Each row of a before or after table is a point. One or more steps were done to the points. Then noise was added and the rows were shuffled. The steps act on columns, c1 being the first. Name the steps. A step turns or swaps two columns, mirrors them in a line or flattens them onto one, adds a multiple of one to another, or multiplies or shifts one. Angles are multiples of 10 degrees, from the lower column toward the higher: turns from -170 to 170, lines from 10 to 170 but not 90. Use the fewest steps. Two steps may share a column if one is a turn and the other turns, adds or multiplies; they go together, in the order done. Otherwise the lowest column goes first.

Before, 11 rows:
[[ 46  54]
 [-21 -17]
 [ 16  36]
 [ 46  51]
 [ -5  10]
 [-32   3]
 [ -3 -23]
 [-12 -16]
 [-25   7]
 [-21 -56]
 [-38  -9]]
After (11 x 2):
[[-25  54]
 [-22  17]
 [-16  14]
 [ 60 -48]
 [-39   0]
 [-38  -7]
 [ 61 -57]
 [ -5  25]
 [-54  10]
 [ -8  -7]
 [ 22 -39]]
Steps: multiply c1 by 1.3; multiply c2 by -1

Before, 10 rows:
[[-21 -19  -1   9   4  13]
 [  5  36   0  22  -5 -17]
 [-10  -8  13  15  15  -1]
 [ 10 -16 -17 -40 -11  20]
 [ 60   1   2  -1  17   0]
 [-24  48   8  32  21   1]
 [ -4 -19  -7 -12 -33 -14]
 [-28   0   9 -15  -1 -11]
 [-22  19  25  -6 -13  -4]
 [  4  11 -16   8  18 -13]]
After (10 x 6):
[[-12   1 -15   6   4  14]
 [-18 -35  -7 -23   1 -13]
 [ 61  -1  -3  43   2  15]
 [-23 -42  25  17   5  22]
 [-30  -7  -7 -35  11  -6]
 [ -6  19  -8 -14   6 -34]
 [  0   4  20  12  13  10]
 [-15  15 -15  -6 -14   6]
 [  5 -29  27  28  20 -10]
 [ 11  18   1 -35 -20  -8]]
Steps: add 0.7 times c1 to c4; turn c2 and c3 by 140 degrees; turn c5 and c6 by 80 degrees

Before (10 x 11):
[[ 10   2  -3  -5  -2   6   2  10  -3  -5   5]
 [-14  -3   3  -4  -2   5   5   6   3 -24  11]
 [ 10   0   4  11  -4   1  -3  -3   2   2  15]
 [  3   8  -4  -5 -18   1   4   1 -15  -1   5]
 [-23  -1 -17   3  -5  -5  -1  11 -12   5  13]
 [  5   6  -3   9  -4   1  12  -2   5  -1   6]
 [  7   9 -18  -5  -5  -9  -3  -2   3   2   9]
 [ 11   0 -11  -2  -1  -2  12  -3   5   5  14]
 [  9   3   3   9  -3 -12  -4  -1 -12   2  10]
 [  7 -14   2  -2   0   6   0   2   3  -4   0]]
After:
[[ -9   2   3   2   8  -9  -2   0  13   7   6]
 [  4  -6  -4  10   4   2 -12  -2   2  -2   5]
 [  0  -2  -4 -11  -1   1  -6   1  12  -3  19]
 [ -5  -1  -3  -6   7   7  -9  10   0 -12   3]
 [ 14   0   4  -3   9   3   6   7  -5 -60   7]
 [ -2  -3 -12   0  11  -2 -16  -3  -6  14   4]
 [-10   2   3  11  13   2  -6  -2   5   5  10]
 [ -7 -10 -19  -3   7  -8  -3  -2  -3   4   9]
 [ 18   6 -17  -4  10  -5  18  11  10  11   8]
 [ -7  13   1   1  -1   6  -6   5  -8  -9   0]]
Steps: turn c1 and c7 by -140 degrees; turn c4 and c9 by -30 degrees; turn c2 and c9 by 160 degrees; turn c5 and c11 by -70 degrees; multiply c10 by 2.5

Before (8 x 14):
[[ -9   9  -9   8   1  -9   3   3   4  -3 -10   0 -11   1]
 [-10  -1  -4   6  -4   0  -1   1 -12  -3   8  -3  -1   1]
 [ -3   8   5  -6   5   0  -5 -10   5   7  -9   7  -3   6]
 [  8  -3  10   2   2  -1 -15  -2 -13   2  -8  -5  -6  -2]
 [ -9  10   8  -7   2  -4   2   7  -8  -8   4  -1   2   3]
 [ 16 -10   4  13  -4  -1   8  -1  -4   7  -8  -1  -7   3]
 [ -9   7  -7   6  -6 -10   1   7   4   7  14  10  -3   8]
 [ -8   1  -8   5  14 -14   4   6   5   9 -10   4   1 -37]]
After, 8 rows:
[[ -8   8 -11   0   6  -4   2  -5  -8 -11  -7  -1  -4   5]
 [ 10  -3  -6  -8   0  -1 -15  -2 -13  11  10  -5   1  -3]
 [  0   7  12   0   5  -9   3  -7   4  13  11   0 -14   2]
 [ 17  -7   5 -13  -7  -1   8  -3  -4  18  10  -1   5   5]
 [ -7   1   7  -2  -3   0  -1   2 -12  -1 -10  -3  -7   2]
 [  0   6  -8   1   7   0  -5   5   5  11  14   7  -4  10]
 [ -7  -4  10   2   9 -14   4 -10   5   8  10   5  -4 -59]
 [ -5   8   9   0   0 -10   1   0   4  12 -19  10  -8  13]]
Steps: add -1.5 times c13 to c10; turn c1 and c13 by 40 degrees; multiply c5 by 0.7; turn c2 and c5 by 30 degrees; turn c3 and c4 by -140 degrees; multiply c11 by 1.3; turn c8 and c11 by -160 degrees; multiply c14 by 1.6

Before (11 x 24):
[[ 14   4 -22   1   2  19  -1  12  10 -13  19 -16 -12   6  14  10   7  11
   11   4  10   2  -4  -3]
 [ 13 -11  15  -8 -21  10  -4  20  -2  14  14   4   3 -12   5  -7   2  30
  -13   3 -23 -15 -34   1]
 [  1  21   9   8 -20  21  38  22  11  19 -15  12  17   0   1  -9  -1  23
  -17 -18 -26 -17 -14 -19]
 [ 23  -2  19 -20  -2  14   3  18  -6 -10  -2  -3 -27  -1   5  -1  17  -8
    3  14  17 -14   5  -5]
 [  0   6  29  -4  -1  46  13  17 -23  -5   5  10   9  -6  -2  -7   5  34
   -1  -7  -9  -1 -14 -10]
 [-26  37  12  23 -33  14   9 -14  14  20   5   7  26 -14 -22  16 -12   9
  -40 -33 -19   1   5 -25]
 [ 26  -2   0   9  -4   1 -18  -5  15 -31  27   4  12  32  33   5   3  -6
   12  49  16  -5   3   7]
 [-25  28 -18  31 -40  40   0 -23  29   9 -18  24  30 -23 -19  30 -35  -8
  -17  -1  -8  -3   1 -19]
 [  9  13 -16 -14 -26   9 -26   4   0 -12   8  -3   1  30  21  -3   2 -17
   28  12  14  -5  18  16]
 [ 19  10  -6  12   0   3 -21  12  12  -8  18  12 -30  25  20 -23 -10 -17
   19  20  13  11  11  18]
 [ 22 -12  12  10 -11  22   9   3 -24   5   5 -14 -25  13   8  -1   6  26
   18  14   5 -19  11  -1]]
After:
[[-61  28 -11  31  20  41  -1 -23  19  -9  23 -14  35 -23 -19  12 -35 -35
  -16  -1  -8  -1   0 -19]
 [ 17  -2 -10   9   7   1 -17  -5   5  24 -26  -8   9  32  33   1   3  -1
   12  49  16  14   3   7]
 [-14   6  26  -4 -31  46  13  16 -33   4 -15  -3  14  -6  -2  -2   5 -12
   -1  -7 -10   3 -14 -10]
 [ 39  -2  19 -20   9  14   3  18 -16   1  -4  22 -16  -1   5   0  18   1
    3  14  17  12   5  -4]
 [ 47 -11  10  10 -20  22   9   3 -34 -14  -9  14 -25  13   8  -1   6 -19
   19  14   4  10  11  -1]
 [ 11  14 -17 -14  24   9 -27   4 -10   8  -2  -3  -1  30  21  -1   2 -19
   28  12  15   7  18  16]
 [ 34   4 -27   1 -11  19   0  12   0  12 -10   2 -20   6  14   3   6  -2
   11   4  10   3  -5  -3]
 [  8 -11  10  -8 -21  10  -4  20 -12 -20 -18  -1   5 -12   5  -3   1 -30
  -13   3 -23   4 -34   0]
 [ 24   9 -11  12  16   3 -22  12   2  12 -14  31  -4  25  21  -9 -10   6
   19  20  13  -5  11  18]
 [-18  21  14   8 -15  21  37  22   0 -24  11  -9  19   0   1  -3  -1 -27
  -17 -18 -27   4 -14 -19]
 [-45  37   9  23   3  14  10 -14   4 -16  -9 -19  19 -14 -22   6 -12 -34
  -40 -33 -19  -8   5 -25]]
Steps: turn c12 and c13 by 60 degrees; add -1 times c13 to c1; mirror c3 and c11 in the line at 170 degrees; turn c5 and c18 by 110 degrees; shift c9 by -10; turn c10 and c22 by -150 degrees; multiply c22 by 0.7; multiply c16 by 0.4

Before (11 x 64):
[[ 20  17  -8  -9  -8  -4 -19 -11   3 -52  10 -28  -1  41  41 -26   4  -5
   -9  22   7   5   3   1   3 -35  -9   1 -44 -12  11 -12  23   2 -11  -7
    3 -23  41  44 -32   5  15  12  53  -9   3 -33 -13 -14 -12  26  -9 -11
   15  51  -4  -2  55   9   5   7  28  -3]
 [-22 -24  11  -6  -9 -23 -22  15 -43  20  -7  -3  31   6  -5  -7  16   3
  -35   8   2 -15 -20   5 -21  37 -11  18   5 -12  19  36   0 -11 -42  15
  -25 -27 -31  17  -1  -2 -44  40  39  10  -3  11 -10   8   9 -19 -22  10
   22 -27  19  -3  26 -40  20  20  29  29]
 [-18   5   6   2  15  -9  10  25 -30  27   5   5  -8   0  -7  14   3 -16
   -1  22  13  -9   8  17  27  15  15   1 -16  -6  -7   1   5 -14  11  -2
    8  -1  -7   9  11  20   1 -19 -26   6  20 -24  26  14 -19 -37  38  -6
   -9 -20  -1   5  -6   3   7 -25  14  -8]
 [-10  13  14 -10   8 -24 -21  13   2  21  12   2 -14 -15 -25  10  19   3
   15  -2 -18   3   7   9  21   4  19 -16  -4 -21 -24 -16 -38   0  -2 -27
    2  -1  -9   1  11  -9  13 -25 -28  -4  12   6   5  11 -16 -16  -1  -2
   -3   5  -8  13 -32  22 -10  -9  18  21]
 [ 31  -6 -38   5   5   1  -5  -8  10 -31 -12 -14   8  39  41 -23  -3  13
  -23  -1  19  11  -2   9 -14 -20  10  19 -34  11   6 -12   2   7 -30 -16
   23 -35  30  49 -29  -3   1  10  38  -8  -2 -57 -14 -35 -19  36  -8 -31
    9  50  -6   1  36  -7   8  -5   3 -12]
 [-13 -13 -14  10  -7  -6 -24   6 -54  14 -21 -14   0   5   0  -4  21 -15
  -21   4  10   7   8  10 -18  18   1   2 -24 -22  12  36   8  -8 -45  26
  -24  -9 -33   3 -23 -16 -35  40  36   5 -19   3  21  -4  17   8 -18  10
   42 -40  13  30  27 -36  25  42   5   3]
 [  4   5  -5  -7  25   1  -1  -7 -11  21 -19  -1   5  -9  -6   0  21 -19
    2  19  -2 -37  17   7  13  -5   6   2   4 -17 -18   9  -6 -28  11  -8
    2 -12   5  -1  22  18  23 -18 -18   0  26  16   1  -3 -18   4  14 -17
   -6   1   0   0 -10   0  -3 -27  17   9]
 [ -3  23   5 -13  20  -8  -6   7   5  24  -8 -26  -5  12  -6   1  31 -15
    3   4  -2 -33  -1   5   6  13   3 -10   0  -1  10 -23  -3 -30  -6  29
    6 -10 -12  11  12  25  -3 -11 -22  10   5  -5   4   0 -16 -27   8 -10
  -18 -26   1   6 -14   4  -6 -31  -3  22]
 [ -4  18   3 -14  48 -22  -6  38 -15  24 -17 -12  -1  -7  -7   3  13  -4
    9 -15   6 -16  11  12  10   0  -4 -15   9  -2 -27   3  -3 -19   5   2
   20   7  -9  13  28   4   5   5 -19 -17   8   8 -12  16 -16 -30  15   2
   -7  -3   4  16   2  12 -15 -22  16  17]
 [  9 -13 -17 -19  19 -31 -28 -34  -3 -29 -26  -9  18  43  32 -17 -15  10
  -13  -5  12  -4  -4  22   5 -28  18  12 -45 -10  10   0  14  17 -18 -22
   -6 -26  26  43 -60  22   4  18  27 -25  -2 -42 -23  -2  11   4 -35 -23
   10  35  18  16  14  11  12  12  -5 -22]
 [  0  10   5  -5  27 -17  -4  21  -2  27   4  -1 -17 -14 -22  -1   2 -13
   -1  -1   2 -27  -6  -1  23   0   9  21  16 -13 -18   8  -4 -10   5  12
   16   5  -7 -13 -12  23  15  -5 -13  23   1  -8  -7  10  -3  -8  11   7
  -20 -28 -17   4   2  -2   1 -20   9  15]]
After, 11 rows:
[[ -1  11   5  -2  29 -18  -5  22  -3  27   4  -1 -16 -13 -22  -3   1 -14
   -1  -1   2 -28  -6  -1  23   0   7  22  16  -6 -17   8  -6 -10 -30  10
   16   4  -7 -12 -12  22  13  -5 -14  25   1  -9  -6  -9  -3  -8  13   5
  -20 -17 -15   3   2  -1   2 -19  11  14]
 [-14 -13 -14   5  -7  -5 -23   8 -27  12 -19 -16  -2   5   0  -3  20 -16
  -23   3  10   7   9   9 -19  17   2   0 -23  -6   9  35   9  -8 -15  26
  -26  -8 -32   5 -23 -14 -37  41  35   4 -17   3  21   6  18  10 -18  10
   41  43  12  46  27 -35  24  41   4   5]
 [-23 -23   9   0 -10 -24 -23  14  -7  19  -6  -2  29   6  -6  -7  17   3
  -32   9   1 -17 -20   5 -23  36 -11  17   5 -12  21  36   0 -14  -2  13
  -24 -28 -33  17  -1  -1 -42  40  41  11  -3  11 -10 -10   8 -20 -23  10
   21  44  19  17  28 -40  19  18  29  30]
 [ -3  23   4  -6  21  -6  -7   9  -4  25  -8 -27  -7  13  -6   3  30 -13
    4   3  -4 -32   0   5   6  12   4 -10   0 -10   8 -21  -3 -30 -35  29
    4  -9 -11  13  13  23  -3 -12 -22  10   4  -4   5  -1 -15 -29   7 -11
  -20  -7   0   3 -14   6  -8 -30  -4  21]
 [ -6  19   3  -6  47 -24  -7  40 -11  26 -15 -10  -1  -7  -7   5  14  -4
    8 -14   7 -17  11  12  11   1  -1 -12  10 -21 -28   2  -3 -19   4   4
   19   7  -9  11  28   3   5   6 -19 -18   7   7 -12 -17 -13 -32  16   2
   -8  -5   6  20   1  12 -14 -21  17  16]
 [  9 -12 -18  -6  21 -30 -28 -37  -7 -29 -25 -10  20  44  30 -17 -15  13
  -13  -5  11  -4  -5  21   7 -27  17  13 -46  30  13  -1  11  17  43 -23
   -7 -26  25  45 -61  22   3  19  28 -28  -3 -41 -24   1  12   2 -35 -23
   11  38  18  13  14  10  12  11  -6 -22]
 [-20   5   7   1  14 -10  10  25 -11  27   5   6  -8  -1  -6  14   6 -17
    0  22  14  -8   8  16  26  15  16  -1 -18 -14  -6   2   6 -17 -34  -4
    7  -1  -6   8  11  21   2 -17 -26   7  21 -24  24 -14 -22 -37  38  -6
  -10 -23  -1  17  -6   0   8 -24  15  -6]
 [  3   3  -4  -3  23   2  -2  -9  -2  21 -23  -1   5 -11  -7   0  21 -19
    4  19  -1 -38  18   4  14  -4   6   0   5 -33 -20   9  -7 -30 -14  -7
    1 -13   5  -1  23  17  22 -18 -17   2  25  14   1   1 -17   3  14 -18
   -6 -17  -1   4 -11  -1  -3 -27  17   7]
 [ 32  -7 -36   1   3  -1  -6  -8   0 -30 -12 -13  10  39  42 -24  -1  15
  -19  -1  18  11  -3   9 -16 -19   9  19 -35  31   7 -13   0   5  46 -16
   22 -34  29  48 -30  -4   0   9  39 -10  -3 -58 -16  34 -20  36  -7 -31
   10  50  -6  -5  36  -7   9  -6   3  -9]
 [ 21  16  -7  -2  -8  -3 -18 -11   2 -51   9 -29  -3  39  44 -28   4  -6
  -10  22   6   5   4   2   1 -34 -10   2 -43  10  12 -13  25   2  54  -6
    4 -23  42  43 -33   4  15  15  53 -10   1 -34 -12  12 -10  26  -8 -13
   15  33  -4  -2  56   8   5   7  26  -3]
 [ -8  15  15  -6   8 -24 -19  15  -5  23  12   3 -13 -15 -26  10  19   3
   14  -2 -17   2   7   7  24   5  20 -15  -3 -28 -25 -18 -38   2 -19 -29
    4  -3  -9   0   9  -7  13 -27 -29  -4  15   6   6 -10 -16 -15  -3  -2
   -3  -5  -8   9 -34  22 -10 -12  18  21]]
Steps: multiply c4 by 0.4; flatten c9 and c58 onto the line at 120 degrees; add -0.7 times c41 to c30; add 1 times c44 to c56; turn c35 and c56 by -70 degrees; multiply c50 by -1

Before:
[[  1  18  -5 -22  -6  20  -8  -5  43   4  -9 -53  -1  -3   7   9  46 -25
    0  -9  -8  11  -9   3   8  46  -2  51 -19 -13 -34 -28  11 -22  16 -22
  -18 -44   1 -24 -22  55  22  -1 -29  -6  -4  33  23 -18   6  -2  -8 -22
   11  22 -22 -13 -49  -8  -6   9  -3  30]
 [-25   2  18   1  11  11  -3  13 -16  26 -17   0  -6 -20  -3 -15 -21 -22
    0   9  -3  23  16  39  -8   1 -22  16  -5  45  28  11  33   9  -3 -22
   23  35  27  -4  -7 -21  14  44 -34 -23 -31   9  14  22  12 -11 -28 -19
  -26 -31  -6  13  -2 -14  -2  17  -8  -2]
 [  0  36   7  17   5   3  17   5  22  14 -43  -9 -10  17  19  -9   1 -58
  -10  29 -28  18  21 -26 -10   7  -8 -36  24  14  18 -25  -6   5   3  20
  -38   0 -18  10  18 -13  18  13 -32  41 -18 -10  -3  31  -3  23  12  -1
    9 -11  16  10  15 -39 -26  10  -1 -31]
 [ 11  14 -14  27 -13  21 -19  12  29  14   6  10  -9  33  -5   5  39  28
  -40 -19  14  13  20  17 -33  29 -34  -2 -35  -7  13  28 -16 -36   0 -15
  -11   1  -1  -9 -21   2  12 -23  -8  -1  -9  11 -37  17 -28 -10  11 -24
    2 -23 -12  -9   0  30 -34   9   5  45]
 [ 13  -3  -6 -20  14  -9 -12  -7 -32  -8  31  -3 -30   0 -18  16  30 -23
  -37 -60 -11 -30  32  -4  18 -20  -5  26  13  15 -23   5  15   1 -25   6
  -33   5  10  21 -22   7  -7  -9   2  15   5   6  10  25  31 -35 -19  21
  -33 -29  -9  35  -6   6   6  21   8  -7]
 [ 17   5 -23  11   7  -1  42  54  10   7  16  -6   9   2 -13 -35  27  -6
   22  11  22  19  -2   7 -13   1 -21 -18  -7  -5  -9  -6  18  30   1  13
   22 -45  18   0  -8   2   6 -31  -4  20  -3  13  15  10  -9  10  10 -22
  -32 -20 -15 -15  19  20  10  -4  31   9]
 [  5 -18  13  26 -29 -22  -4   1   4 -11   4 -32  33   0 -33  16  25  -2
    3   2   4  -6 -35  14  13   6 -29  32  -8  -6 -11 -16  -7  15 -44   8
  -10  -1  28   8   1  22  29  36   8 -17 -44   6   7  31   0 -24   5  21
   26   5 -10  15 -45  16 -16 -11 -16   5]
 [  4  -7  15   5   8  -1 -13  31 -24 -37  49  -8  14   7  -2 -20  37   7
   50  17 -20   5 -22  52  16  31   6   6  30   2 -15  -8  -5  -4 -12  -9
    2  -1   2 -14  22  -6   4 -42 -12  -7   0   4 -11 -19 -12   1   4  11
   22   3 -33  15  -8  15   8 -56 -26  -9]
 [-22  -7  15  44  16 -11  -9  33   7 -10  -2  25  41  21  11  30   0 -10
   52 -20   7   9  -2   8 -29  13 -20  23  -3  29 -37  15 -26  -7  18   8
   17   0 -14  39  27  10  17 -14   8 -47  -7  20  14 -18  -1 -14  13  22
  -15  19   4  18 -13   6  -1  13 -26 -11]
 [-36 -22   8 -10  41  21  -2  50 -10  10  16 -10  -2   1 -11   2  17 -34
   19  -4  23 -15  -4  37  -3  10 -30  12   1  37   1  -7   5  25   4 -27
   14  25 -21  13  23 -31   4 -32   1 -35 -27 -21 -47  -7   1   3 -11   5
    0  28   6  17  -2 -26  17  14  26  16]]
After:
[[  0  38   9  15  10   2  18   7  28  15 -45  -8  -7  18  19 -14   0 -61
   -8  31 -28  18  22 -24  -8  11 -12 -36  26  16  18 -25  -8   3   3  17
  -42  -3 -20   9  16 -17  24   9 -31  47 -11  -8   1  29  -2  26  12 -28
   10 -13  15  14  15 -40   2  13  -2 -27]
 [  6  19  -7 -20   5  20  -7  -6  43   4  -5 -50  -5  -4   5   7  40 -23
   -1  -8  -8  10  -4   3   7  46   0  54 -18 -13 -38 -26  14 -22  16 -19
  -18 -43   3 -27 -20  60  15  -2 -29   5  -5  30 -23 -21  13  -1 -13  -9
   13  17 -21 -12 -47  -7 -23   9  -3  36]
 [ 25  -8  11  44  27 -10  -5  35   4 -13  -2  27  38  16  12  32   5 -10
   55 -19   5   9  -1  10 -27  10 -20  26   1  25 -34  15 -28  -8   8   7
   14   8 -11  43  27   8  17 -18   9 -39  -1  25  -3 -20   2  10  13  -1
  -15  23   5  20 -16   2  25  12 -27 -12]
 [ 16 -26  11  -9  38  20  -4  47  -8   9  12  -9  -7   3  -8   1  15 -30
   21  -3  22 -14  -5  37   0  11 -26  11   0  43  -3  -7   4  25 -15 -22
   15  21 -22  15  22 -31   5 -31   0 -28 -27 -22  58  -4   0  31  -8  15
    1  32   6  20   0 -26   9  16  24  11]
 [ -1 -16  10  26 -48 -22  -5   0   5  -8   4 -36  34   1 -36  16  27  -4
    9   7   3  -7 -37  14  12   6 -29  34  -7  -7  -5 -14  -3  16 -19   8
  -14   2  33  10   2  24  29  38   9 -13 -43   6  -9  32   0 -60  10 -17
   26  13 -12  13 -44  21  21 -14 -18   6]
 [ -7  -9  20   2  -1   0 -14  30 -27 -38  51  -7   9   8  -1 -21  38   8
   54  15 -24   8 -21  54  13  34   2  12  28   2 -22  -7  -5  -5 -14 -14
    6   0   1 -13  19  -5   7 -41 -12   2   5   7   9 -21 -12  -1   6  11
   25   1 -32  16 -11  19   8 -59 -29 -16]
 [ 29   1  13  -1   7  10  -4  18 -18  20 -18   3  -5 -26  -5 -15 -19 -27
    0  12   0  22  17  40  -7   0 -21  13  -5  43  28  17  32   6  -8 -18
   19  35  26  -3  -7 -21  13  44 -37 -17 -31   7  -3  20  13  -8 -26  -4
  -22 -29  -7  15  -3 -17 -21  21 -10   1]
 [-12  -7 -10 -17   0 -10 -15  -7 -27  -3  34  -5 -25   7 -15  16  31 -24
  -35 -58  -9 -34  31  -4  18 -18 -10  22  11  14 -23   4  16   1 -32   5
  -33   8  14  17 -23   4  -8 -15   1  22   5   8 -15  22  30 -37 -13   7
  -31 -29 -10  38  -5   7  20  21   9 -13]
 [-23   9 -14  27 -18  21 -21  11  26  18   4   8 -12  28  -7   4  36  30
  -42 -20   9  13  24  21 -32  33 -32  -1 -36  -9  10  28 -18 -36   7 -18
  -11  -4  -3 -11 -24   1  13 -24 -12  10  -7  11  31  16 -25 -19   9 -32
    3 -25 -11 -10   4  35 -28   9   5  51]
 [-13   7 -19  13   7   0  39  56  11  10  17  -6   9   5 -15 -35  29  -5
   27   8  23  20  -1   4 -10  -2 -13 -20  -6  -4  -6  -8  20  31  -3   6
   20 -47  17   0  -8   3   4 -33  -1  32  -7  12 -16   8  -9  18   9  10
  -36 -19 -12  -9  18  18 -21  -4  31  12]]
Steps: turn c1 and c49 by -160 degrees; turn c5 and c35 by -30 degrees; add 0.7 times c5 to c52; shift c46 by 10; swap c54 and c61
